Every row gives one point. To make a cloud, some directions were put in groups of two or more. Within a group, all points are equally far from the middle, so they leave a hole (a ring in 2 directions, a hollow ball in 3). The other directions are filled evenly. Then the cloud was stretched, turned, moved and blurred a little. Count the holes, and give their numbers of directions, smallest first.

Cloud:
[[-0.49  0.50]
 [ 0.17 -0.05]
 [-0.23  0.59]
 [ 0.24 -0.10]
 [ 0.05 -0.52]
 [-0.37  0.19]
 [-0.29 -0.34]
 [-0.19  0.12]
 [-0.12 -0.29]
 [-0.13  0.23]
 [-0.45 -0.36]
 [-0.40 -0.18]
 [ 0.36 -0.30]
 [-0.01 -0.28]]
Holes: 0

Cloud, 20 rows:
[[-0.06  0.50 -0.15]
 [ 0.35  0.32  0.35]
 [ 0.31  0.50 -0.22]
 [-0.41  0.22  0.27]
 [ 0.12  0.54 -0.18]
 [-0.14  0.59  0.37]
 [ 0.26  0.46  0.34]
 [ 0.48  0.29 -0.03]
 [-0.16  0.12 -0.44]
 [ 0.16  0.51 -0.42]
 [-0.23 -0.04 -0.06]
 [ 0.13 -0.19  0.43]
 [-0.34  0.13  0.09]
 [ 0.44  0.08  0.19]
 [ 0.11 -0.25  0.01]
 [ 0.30 -0.20  0.07]
 [ 0.00  0.50 -0.26]
 [ 0.07  0.54 -0.17]
 [ 0.46 -0.19 -0.23]
 [ 0.27  0.51 -0.20]]
Holes: 1 (2)

Cloud:
[[ 0.29  0.49 -0.25 -0.11  0.05  0.55]
 [-0.15 -0.37 -0.06  0.15 -0.05  0.56]
 [ 0.04 -0.04 -0.20 -0.34  0.26  0.68]
 [ 0.12  0.47 -0.40  0.21 -0.09  0.36]
 [ 0.37  0.14 -0.41 -0.02  0.09 -0.17]
 [ 0.10 -0.11  0.29 -0.18 -0.27  0.04]
 [-0.25  0.43  0.00 -0.04  0.06  0.05]
 [ 0.13  0.13  0.08  0.37  0.60  0.19]
 [ 0.49  0.08  0.19 -0.05  0.46  0.04]
 [ 0.23 -0.15  0.23 -0.23  0.44  0.53]
 [ 0.00 -0.04 -0.37 -0.03 -0.06  0.67]
 [ 0.28 -0.33 -0.33 -0.25  0.14  0.53]
 [ 0.42 -0.29 -0.02 -0.41  0.20  0.45]
 [ 0.28  0.59  0.10  0.30  0.36  0.43]
 [ 0.40  0.20  0.16  0.24  0.57  0.40]
 [-0.25 -0.08 -0.32 -0.10  0.30  0.42]
 [-0.06 -0.22  0.01  0.02 -0.06  0.70]
 [ 0.37 -0.49 -0.37 -0.01 -0.35  0.48]
 [ 0.54 -0.05 -0.56  0.26  0.07  0.13]
 [ 0.10  0.70  0.18  0.07  0.30  0.15]
 [ 0.40  0.20 -0.06  0.49  0.46  0.32]
 [ 0.01  0.61 -0.28 -0.20  0.27  0.16]
 [ 0.41 -0.38 -0.23 -0.26 -0.06  0.46]
 [ 0.65 -0.02 -0.37 -0.12  0.28  0.32]
 [-0.02  0.18 -0.29  0.15 -0.45 -0.07]
 [ 0.46  0.68  0.13 -0.20  0.11  0.36]
 [ 0.14 -0.35  0.00  0.04 -0.05  0.66]
 [-0.30  0.16 -0.15  0.32  0.28  0.26]
 [-0.17  0.48 -0.11 -0.26  0.17 -0.01]
 [ 0.13 -0.38 -0.10 -0.32 -0.55  0.21]
 [-0.25 -0.09 -0.02  0.42  0.24  0.30]
 [-0.27  0.19  0.13 -0.42 -0.11  0.12]
 [ 0.36  0.23  0.04 -0.43 -0.45  0.52]
 [ 0.59  0.49  0.13 -0.29 -0.10  0.26]
 [-0.27  0.14 -0.28  0.36  0.23  0.28]
 [ 0.07  0.64 -0.08 -0.07  0.20  0.01]
 [ 0.42 -0.24 -0.48 -0.18  0.13  0.44]
 [-0.13 -0.15 -0.50  0.23  0.25  0.26]
 [ 0.44  0.13  0.15  0.01  0.28 -0.07]
 [-0.37  0.26 -0.06 -0.09  0.51  0.25]
 [ 0.61 -0.23 -0.16 -0.21  0.01  0.43]
 [ 0.28  0.46 -0.24  0.18 -0.26  0.01]
 [-0.24  0.28 -0.29  0.26  0.26  0.27]
 [-0.36  0.12  0.15 -0.03  0.32  0.38]
 [ 0.39  0.14 -0.19  0.57  0.37  0.24]
 [-0.02  0.21 -0.11 -0.53  0.05  0.63]
 [ 0.04  0.04  0.33  0.06  0.08  0.70]
 [-0.01  0.33  0.37  0.45  0.01  0.46]
 [-0.12 -0.30 -0.27  0.57  0.04  0.14]]
Holes: 2 (2, 3)
